Each row is a point. The window is the flat piece filled in between its corners: a triangle in 3 columns, a solid with four corners in 4, and so on. A path goes straight from each point to the next, and from the last back to the first. After which points does the path pass through the window?

Window, 3 rows:
[[-30  51  48]
 [ 17   7 -33]
 [ -6 -11 -33]]
Path:
(1): [  0 -22  -1]
(2): [-41  45  -4]
(3): [-35  59  32]
(4): [-21  36  51]
(5): [-2 37 77]
(6): [-36  33  -4]
(7): [  5  44 -20]
(8): [17 -8 -1]
Through the window after points: 3, 5

Window:
[[ 18  50 -47 -33  -9  81]
 [ 25  -5  41 -46   5  12]
 [-56 -16  73  12  41   6]
 [ 40 -13 -19 -13  -4   2]
 [-20  57  36  56  40  -7]
 [ 50  26   8  58   3  27]]
Path:
(1): [58 -8 12 41 64  6]
(2): [46 18  2 26 54 30]
(3): [-1 21 14 36 -5 21]
(4): [-27  54 -11  13 -47  -2]
(5): [ 17 -36  36 -39  54  34]
(6): [ -9 -24  26  16  52  18]
(7): [-14  23  81  20  -2 -23]
(8): [-50  47  60  35 -20  -4]
(9): [20  7 33 34 45 -2]
(10): [  8   4  24 -30  29  23]
(11): [  4  -3  46   5 -52   6]
(12): [-21  19  48   7  -2  18]
(13): [-1 -7 24 16 42 23]
(14): [-1  3 60 24 80 12]
(15): [-45  -5  44  11  -2  11]
(16): [ -2  30  31  20 -39   0]
Through the window after points: 10, 12, 14

Window:
[[-35 -36 -40  35   7 -12 -76 -26 -10]
 [ 42  40 -13 -28   3  -2  12 -57 -40]
 [  6  25 -26 -11 -23 -48  70  68  -5]
 [ 57  10  -7 -19  -9 -37 -25 -13   4]
 [-36 -86   7  26 -95  31 -45  70 -21]
 [  1 -16 -21 -35   2  43  -2  -8  11]
 [  2  34  37 -19   3 -52  56  42  -6]
 [ 49 -59  -3  16  -9  43  -6  -7 -22]
 [-34 -35   4 -30 -46 -60  61  16   1]]
Path:
(1): [-22 -67  -4 -22  -2 -17 -33  28 -20]
(2): [-13 -16 -27  27 -31  19 -34  -9  -1]
(3): [  9 -14 -24  41   3 -20  -8 -20  21]
(4): [-53 -42 -16 -43 -19   4 -73  10 -74]
(5): [ -2 -16 -16 -26  -6 -16  14   7 -31]
(6): [  6  -6  -5 -12 -34  16  20  10  71]
(7): [-28  16   0  41 -38   6  27  13  18]
(8): [ 20 -35  -5 -11   8 -13 -21   1 -27]
Through the window after points: 1, 3, 5, 7

Window, 12 rows:
[[-14   4  60   2  45  53  19 -46  61 -18  15 -26]
 [-29  -2 -32  -8  -6 -22 -49 -15  17 -60  16  -5]
 [-44  69 -56  35  31 -24  10 -56 -48 -15  25 -84]
 [-33  -8   7 -18 -60  15  34  -4  13  11  16 -37]
 [-41  38  -6 -16  24 -31  -6  38  19 -70  37 -18]
 [ -3  37  18 -24 -18  95  45 -22 -21 -24  33 -51]
 [-38  28  38 -45 -79 -15 -31 -15 -43 -24   4 -50]
 [  9 -51  47  15 -36 -13  38  21  44 -57 -50   5]
 [ 33  42 -21  43 -26  -4   8 -71  12  18  74  46]
 [-54  -2 -19  -1  32  -6  36   4 -32 -21  45  40]
 [ 11  10  -3  -7  15  32  16   2 -28  73  32  -2]
 [  9 -59  50  68   2  44  18 -15  -4  49  77  20]]
Path:
(1): [ 29 -60  13 -38  -6 -33  11 -16 -10 -22  40 -46]
(2): [ 55 -25   9 -40  12   7  17 -41 -19   1  60 -27]
(3): [-55  44  12  45 -22  31  27  -2  -2  -1  16 -13]
(4): [-12  19  15  62 -10  28   1 -23  -6  15  24 -11]
(5): [  0 -34  24  -4   7  36  35 -14 -11  10  63 -10]
(6): [ 13  -7  -1 -17   4  -9  11 -16  -2 -41  48 -41]
(7): [-54  66 -10   9 -20  25   2 -33  -4   9  -3  -6]
(8): [-57  16  -5  29  -9  50   2 -18  50  -7   9  18]
(9): [ 38 -16  41 -36 -33 -21  33   7 -34 -22  45 -29]
(10): [  6   5   8 -10  -9  18  32 -25  -9 -27  36  -6]
(11): [-66  44  12  18   5  62   0  24  18  -6   0 -40]
(12): [-31  46  23  22 -49  48   2   5  18  15 -15  -5]
(13): [ -1 -11   8 -23  23 -12   6 -36 -12 -16  48 -27]
(14): [ 20 -17  29 -17  -8  -1  52 -31   3 -27  25 -23]
(15): [-48  49 -17  33 -13  20 -31  24  22 -25  16  10]
(16): [-34  32  13  17 -25  14 -10 -12  -3 -11  26   2]
Through the window after points: 4, 10, 12, 14, 16

Window, 14 rows:
[[ -4  -6 -29  30  -7 -31   5 -13 -30  29  12  21 -18 -18]
 [ 11 -41  -8  -8  -5 -44  11  37 -21 -20  23  17 -17  -1]
 [ 27 -19  19   7  19  55 -59  34   9  -2 -10  39  56  -1]
 [-51  -5  95  -9 -19  46 -44 -26   0 -24  26 -28  46  36]
 [  0 -18 -27  58 -39 -12  -5  29 -39 -36  23   2 -10 -17]
 [-28 -49 -20  10 -39   2  19 -12 -36 -17  32  51  22  -9]
 [-19 -23 -53   5 -59 -14  24  25 -30   2 -13  -4 -34  28]
 [ 17 -47 -36  32 -29  11  42   7  -9  -1  38  20 -58 -12]
 [-44 -42  41 -13 -27  25 -59   2  18 -14 -14 -21  24 -33]
 [-14  18   8 -16  12  44 -22  62  22   0  17   1  55 -39]
 [  4 -29  22 -19  24  63 -48  50 -45  17  11 -11  47 -33]
 [-30 -29 -10   4  30  40 -74  60   7  15  40   9  34  -3]
 [ 15 -47 -65  21 -18 -23  24  -2 -10  -8  20 -29   9   0]
 [ 11  -8 -61 -20 -38 -11 -13  -9 -27 -30  31   1 -34  -9]]
Path:
(1): [ 49 -25 -39   2 -32 -15   2  26 -13  12  53 -20  17  -2]
(2): [ -7 -39 -12   8 -36   7  -5  11   9  19  50 -16  21   4]
(3): [-14  -7  -3   6  13  -1  -5 -15 -49 -68 -42 -10  -3   9]
(4): [-13 -20 -34  11  -4   4  -5  12 -13 -24   7   2 -18  -1]
(5): [ 29 -31  13  13 -81   6 -12  19 -32  29  37  23  23 -20]
(6): [-18 -50  13   9 -69  -3   7  35  -8  51  53  18  61   4]
(7): [-13 -15 -43   2  37  28 -41   6 -20 -51   4  13 -27 -14]
(8): [-66 -43   2  16  -1   2 -12  -9 -29 -49 -33  37 -35  -1]
Through the window after points: 2, 4, 6

Window, 14 rows:
[[ -8  20  74 -68  -9   1 -10 -64 -29   6  36  15 -34 -34]
 [-27 -15  -5  27 -70  -5  25 -13 -13  25   8  26  19  45]
 [ 30 -35  20  29 -18 -12  -7  74 -27  -7  -7 -12  40  55]
 [-31   4   6 -17  58  29   0  14  88   3  29 -24 -33   9]
 [  0  49   4 -48  18  62  31  12 -24 -17  25  75  26 -18]
 [ 49  15   8 -12  37  12  33 -65  18 -14  46  17 -70 -54]
 [  3  45  27  13   2   3  40  -5  75 -29 -48  11  25  58]
 [ 29 -27   8  -8   2   6   9 -15   3 -26 -71 -38 -63  24]
 [-13   2   3  13 -53  28 -62  16  12   8 -45 -43   0 -21]
 [ 53 -21 -36 -46  -9 -56 -16 -56 -41  40  10  33  15 -14]
 [-47   3  -5 -46 -25 -18   3  32  -5  23  82 -64 -20 -65]
 [  2  12 -61   5 -16 -84 -24 -21  25 -52  35  13 -35  56]
 [-13  -2  -8   0  46  -3  16  19 -44 -54  47   4  82  38]
 [ -6  -1 -18  20  19 -43 -25  -5  27 -53 -76  48 -24 -10]]
Path:
(1): [ 20  66   3  24  40 -87  16   7 -61  -5  -1  30 -44  13]
(2): [-25  43 -47  12  65   6 -16  52   3  13  30 -27 -18  34]
(3): [ -4 -33  35 -25 -21  -7  13 -19  24 -30  10   6  14 -18]
(4): [  8 -39  19 -65 -25  -5 -21 -47  62 -32   7   0  33  -1]
(5): [-17  27  17  -1  18   7   1   3 -16   5  19  -1 -28  -3]
(6): [  6   9   8   0  49  -3  20  10  -2  12  -1  10 -19  14]
(7): [-15   0   3 -30 -16  11 -18 -33  57 -40  46 -14 -16 -16]
(8): [-12 -32 -43 -18 -21  -5 -19 -16  43 -53  41  -6  26  43]
Through the window after points: 2, 4, 6, 8

Window:
[[-22 -25 -94 -46   3 -12 -22 -24  18  15  38  37 -20   6]
 [ 39  11  14   5  19  16   9 -31 -34 -51  26   6 -35   1]
 [-38 -37 -10  26  -1  55   4  39  28 -24 -29  10  12 -60]
 [  5  12  19   8 -34  -8  -1   4 -37 -33   4  -9 -12  11]
 [-33  -4 -13  21  -8  26 -35  -1  26  21 -17  49 -11  41]
 [ 39 -33  -4 -61 -54  28  51  -6 -39  37   1  16   3  14]
 [ 70 -46   0 -13 -18 -17  25  70  28  30 -61   1  -6 -57]
 [ 29 -46  18  -9 -45  15  11 -34  38  22  18   5   7 -49]
 [  0   3  -9 -20 -13  12 -17   2  11 -18  28  49   8 -15]
 [ 17   0  -8 -28   7 -20  39 -50  -5 -45 -14  28  11   0]
 [ 30  -7  12   8  20 -10  23   9  58 -60  -3  -1  15  21]
 [ 41  -3  -9  37  -5  24  -1   9  44  38  23 -15  39 -54]
 [ 22  14  20 -10  29   6 -39 -14  21  -3  33 -33  15 -30]
 [-20 -44  25  23  -9   6  25  59  -6  35 -12  32  10   6]]
Path:
(1): [  9  48  15 -21  24  11  39  -5  33  42  25  10  -7 -36]
(2): [ 12  -2  10  -1   7  22  20   3  20  -1  28  17 -25 -31]
(3): [ 29 -22  -6  -1 -10   4  -6  -9  -4 -14 -10   1   7 -10]
(4): [ 33 -45  -1 -13   1  18 -26   4  10 -14 -46  24  38  11]
(5): [ -7  20   1  13  -9  -4  38  -4  23   4  42  -8 -36 -24]
(6): [  9  49 -14  30   7  32  43  23  28  23   5   3 -17 -81]
(7): [ -5 -72  -2   0 -12  21 -25  13  20 -26 -15  12  30   2]
(8): [ 43 -40  -1  10 -19 -10 -39  11  35 -23 -13   2  20 -15]
(9): [ 11  16   8 -21  28   6  95  31  27  -8 -11  14 -16  -3]
(10): [ -5  -7  15   2 -39  -9  41  10  53  36  19   8 -27 -11]
(11): [ 41 -28   5   5  18  36 -28  -4 -15 -33 -21   3  45 -34]
(12): [ 15 -48 -20   6 -27  11 -17  14  18  -4  -3  11  21 -17]
Through the window after points: 2, 6, 8

Window:
[[ 39  10 -14 -24  19  -9  -8 -24  19  22 -22  28 -32  -7]
 [-33   9 -20  17 -38   2 -57  -1 -70 -33  14 -28 -24  54]
 [ 16 -52  -8  17 -95  47 -16   4 -29  87 -22 -72  21  38]
 [-27   9  19 -58  20  -6 -49 -39   2   0  -6   6 -14 -19]
 [-36   9  15  23 -11 -24 -24 -21 -30  11  27  36 -26 -17]
 [-43  42  41  26   5 -37  33 -22  11  -5  -5 -26 -23 -20]
 [ 17 -29   7  18  32 -37 -19   3  32 -33 -26 -25  23 -34]
 [  8  32  16  22 -19 -32 -28 -62  25 -38  -4  -8   5 -14]
 [-36  48  -3 -26 -26   1 -17 -10  -9 -41   6  31   1 -21]
 [ 16  12 -12 -26  26  13 -57  -5  29   2   2 -15 -35 -61]
 [ 21  32 -28   4  39  10 -27 -47 -23  16  -8  13  16 -17]
 [-20  -1  57  20 -28  43  11 -37  -4 -53  14   1 -14   1]
 [-50 -27  -9  32 -41  41 -37  17  17  20  17 -24   2  59]
 [ -6  13  29 -11  -8  -6  16 -14  21  -5  60  -6   5   4]]
Path:
(1): [-17 -18  -3   8 -16   1 -28 -28  -2   0  10  -5 -21 -16]
(2): [ 10  33  21 -15   7  12 -19 -10   1  -8   7  12  21  16]
(3): [  2  54  63  -4  23   0 -20  -7  10  -2   2  33 -14  11]
(4): [-19 -44 -29  17 -24  -8 -11 -30  -2   2  12 -39  -5 -19]
(5): [-33 -34 -28  -2 -36  12  39 -18   1 -16  24 -42 -57 -19]
(6): [-22  36  22  12  -8  -1 -48  -8   6  -3  -4  14  25  16]
(7): [-15   9  28  -5   1 -14 -41   7  -7   2  -8 -12  19 -15]
(8): [ 10 -13 -66  19 -28  10   0 -55  36  -2  13 -12 -44  12]
Through the window after points: 5

Window (14 x 14):
[[ 29   4 -17  -7  -5 -51 -14   4  25  -8   0  33  24  41]
 [ 11  79  13  -6  27  -5 -13 -33  -7 -20 -17   0 -11  42]
 [-43   1 -43  -7 -43  65 -51  21 -65   5  25 -38 -60 -46]
 [ 24 -13  24  35 -37 -38 -16  25  25  -1   2 -23 -51  26]
 [-28  -9  -7  41 -18  95 -63  23 -41  18  65  -1 -46 -31]
 [ 23  16 -14   2  31 -25 -18  30  37  38 -15 -22 -17  23]
 [-20  13  10   4 -31  60  -5  57 -42  16  32  11 -44 -58]
 [-28  -5  26 -22 -17 -19 -20  34   7  36  18 -13 -23  55]
 [ -9 -12   0   5  10  -4  17 -30  28  12 -26  22 -25  22]
 [  0  43  12 -38   3  70 -46  -7  20 -44 -30 -11  -6   6]
 [-65  23  -6  12   6  55 -26  23 -16 -37  35 -37 -15 -37]
 [-11  37  17   8  42  -6 -47  -5   0 -37 -80  33   5  31]
 [-10  22  14  17 -39 -44 -28  -2  42  53  -5   0   1   7]
 [ 11  16  32  -8  28  31 -26 -25 -31 -24 -38 -29  31   2]]
Path:
(1): [ -4  49  52 -13  -4  15 -85 -49  27 -20  12  29 -67 -21]
(2): [  4  16 -29 -11  14  36   8  41  -1  -3 -32 -37  24  32]
(3): [  2  56  -4   2  -7  37 -27   8  16 -12 -28 -11   7  27]
(4): [-12 -13  31 -12   1 -22 -31 -18   1  15   3   0 -23 -11]
(5): [-33  10   5 -13  -4 -19 -38 -14  15  -9  18  -8 -37  11]
(6): [ 28  19  29  14 -17  24   6  62 -24  42 -20 -16   2  56]
(7): [  5  45   3  14  -1  61 -25  27 -22 -29 -60  -3  16  22]
(8): [-25  18   8  -6  12   9 -37  -3  10 -16  -3  -2 -20  -2]
Through the window after points: 1, 3, 5, 7
